Each row is a point. Each copy is the shape, with its points in the same order, stretched, turned, moved and blurred by noise. Some copies are also mirrored. Which?
In the rows, zero is written as 128.

Shape (5 x 2)
[[ 97 188]
 [151 123]
 [142 117]
 [168 135]
 [ 85 120]]
Copy 1 (5 x 2)
[[103 190]
 [145 116]
 [135 112]
 [163 126]
 [ 82 124]]
Copy 1 is: only turned
Copy 2 (5 x 2)
[[144 191]
 [131 102]
 [130  93]
 [103 108]
 [186 135]]
Copy 2 is: mirrored
Copy 3 (5 x 2)
[[191 142]
 [ 99 147]
 [104 137]
 [ 97 164]
 [140  90]]
Copy 3 is: mirrored
Copy 4 (5 x 2)
[[ 94 204]
 [143 120]
 [124 113]
 [152 124]
 [ 72 133]]
Copy 4 is: only turned

Shape (8 x 3)
[[110  90 122]
 [103 153  70]
 [124  81 147]
 [129  84 158]
 [142 119  71]
 [121  82  86]
 [ 97 145  88]
 [127  94 154]]
Copy 1 (8 x 3)
[[117 120 165]
 [ 83 182 134]
 [138 106 159]
 [149 102 154]
 [121 189 165]
 [117 152 190]
 [ 84 163 133]
 [145 108 145]]
Copy 1 is: mirrored
Copy 2 (8 x 3)
[[110 109 148]
 [120 122  67]
 [115 108 178]
 [117 120 191]
 [140  87  98]
 [107  80 124]
 [119 130  82]
 [127 124 181]]
Copy 2 is: only turned
Copy 3 (8 x 3)
[[ 96 123  99]
 [144  69 149]
 [103 153  86]
 [ 92 158  96]
 [159  98 100]
 [113  90  73]
 [127  82 147]
 [100 157 106]]
Copy 3 is: mirrored

Shape (10 x 4)
[[104 104  98 134]
 [122  71 166  66]
 [168 111 135 136]
 [138 128 100 152]
 [155 102  72 152]
 [ 95  70 113 152]
 [152 107 157  90]
 [141 106 157  54]
 [145 133 103 155]
 [106 128 115 127]]
Copy 1 (10 x 4)
[[ 83 126 124 121]
 [129  65 160  69]
 [151  95 124 144]
 [115 135 114 150]
 [105 121  75 142]
 [ 69  90 128 137]
 [154  91 147 101]
 [155  93 157  66]
 [122 135 111 153]
 [101 136 141 122]]
Copy 1 is: only turned
Copy 2 (10 x 4)
[[105 115 105 141]
 [147  88 115  57]
 [174 127 127 138]
 [133 141 118 162]
 [148 133  83 175]
 [112  78 107 148]
 [165 122 127  88]
 [151 127 116  56]
 [140 143 121 164]
 [107 131 126 129]]
Copy 2 is: only turned
Copy 3 (10 x 4)
[[ 83 120 112 162]
 [ 81 158 214 174]
 [148  90 151 175]
 [112 101 109 155]
 [120  97  86 184]
 [ 43 101 122 170]
 [131 143 182 168]
 [126 166 210 163]
 [127 100 108 155]
 [ 97 132 123 132]]
Copy 3 is: mirrored
